Each wall is flat, endless, passes through zero and stands at right angles to its row. A trip goes straight from one point to another. List the walls that it crosses, first one first.
In the rows, zero is written as 128.

Walls:
(1): [133 149]
(2): [144 105]
(3): [134 159]
(4): [171 108]
(5): [159 141]
(6): [161 130]
Trips:
[ 96 179] to [186 158] => 5, 6, 4, 2
[ 96 145] to [ 92 110] => 1, 3
[ 86 173] to [ 92 146] => none
[175 174] to [139 186] => 4

Walls:
(1): [139 146 159 141 136 139 127  68 148 127 136]
(2): [ 84 161 153 160 164 111 159 153  80  89 101]
(3): [116  88 118 143 140 148 105 130 110  44 120]
(4): [126 104 141  56  96 102 114 106 102 146 163]
(5): [128  88 107 126 126 102 176 173 153 138  70]
Trips:
[ 60 112 105 119 192 121 155 142 111 106  92] to [135 129  89 154 127 169 174  66 144 150 136] => 1, 3, 2, 5
[ 96 101 117 140 198 104 180 120 152 145  80] to [128 111 116 177  94  46 110 119 125  82 166] => 3, 4, 5
[ 80 116 129  99  77 171 168 107 139  45 123] to [147  64 125 136 132 157 166 125 142  71  80] => 4, 1
[124 172 115  91  92 150  56 141 140 145 148] to [132  61 143 136  78 128 137 115 138  75 155] => 3, 1, 5
[179  70 109 111 106 127 125 182 145 162 146] to [187 159 124 156  52 126  83  90 129 127 173] => 5, 1

Walls:
(1): [162 156 132 132 155 125 103 121 115 144  93 190  98 210 147  70  96 142
 160 106 143 176 128 115]
(2): [106 155  81 133 120 157 108 126 149 164  68 119 146 151 121 102 129 149
 160 188 117 112 132  91]
(3): [138 164 134  99 139 100 121 107 151 153 105  61 167  81 140 123 131 169
  92 106 152 174  78 105]
(4): [ 83  93 196 117 112 115 152 108 158  50 168 101 151 127 121  95 117 110
  88 160 162  94 167 100]
(5): [ 60 113 131 136 153 134  74 164 178  87 107 122 105 165 108 172 132 116
 135  69 108  94 129 160]
(6): [ 93 124 139 114 213 141 149 129 163 104  97 138  60 140  35 123 114 110
 125  76  85 123  67 112]
(7): [113 151 139  84  56 182 135 156 118 130 170 163 132 124 191 113 124 126
 115 106 157 135 141 105]
(8): [132 129 102 139 202 146 110 107 154 133 157 123 112 142 116 113 148 118
 147  95 105 132 114 119]
(9): [179 133 145  94 172 120 141  98 200 101 163 139 114 140 161 191  98 137
 137  79  81 136 162 141]
(10): [129 159 135 153  80 200  92 152 111 110  88  52  75 126 159 150  97 171
 163 106 131 143 156  98]
Trips:
[125 147 174 134 139 162 119  90 175 181 115 140 140 174  84 150 156 168
  90 119  83 152 117 174] to [ 93 141 107 112  96 151 149 182 144 106  88  78  79 182 178 113 140 158
 131  84  73 154 196  99] => 10, 7, 3, 8
[147 114 107 122  98 115 113 194  25 112  81 106  91  96 124 120 108 171
 141 104 138 120 186  84] to [151 164  80 184 141 192  98 149 153 188 130 178 131 101 141  91 139 154
 142 151 133 164 136  65] => 8, 3
[ 85 178 125 100 151 141 117 131 123 160 123 156 166 145 196  80  89 144
 184 175 127  63 107 125] to [135 134 105 177 170 182 218 149 133 139 118 153 130 166  97 160 200 108
 117 155 145 146 105 176] => 8, 6, 7, 1
[144  78 160 103  85  77 101 117 108  91  98 200 173 100 178 202 127 165
 115 117  88 113 182 113] to [ 68 182 163 135 131 122 142 110 143 147 139 130 128 116  75  99 149 129
 163 113 122 102 137  86] => 2, 6, 9, 8, 3, 7
[138 148 164 160 183  64 155  98 113 141 156 104  82 177  76 143 130 133
 178 104 151 171 166 182] to [110 104  90 105 147  71 105 161 111 130  99 176 121 109 131 175 102 112
 136 143 174 111 132 177] => 8, 6, 9, 1
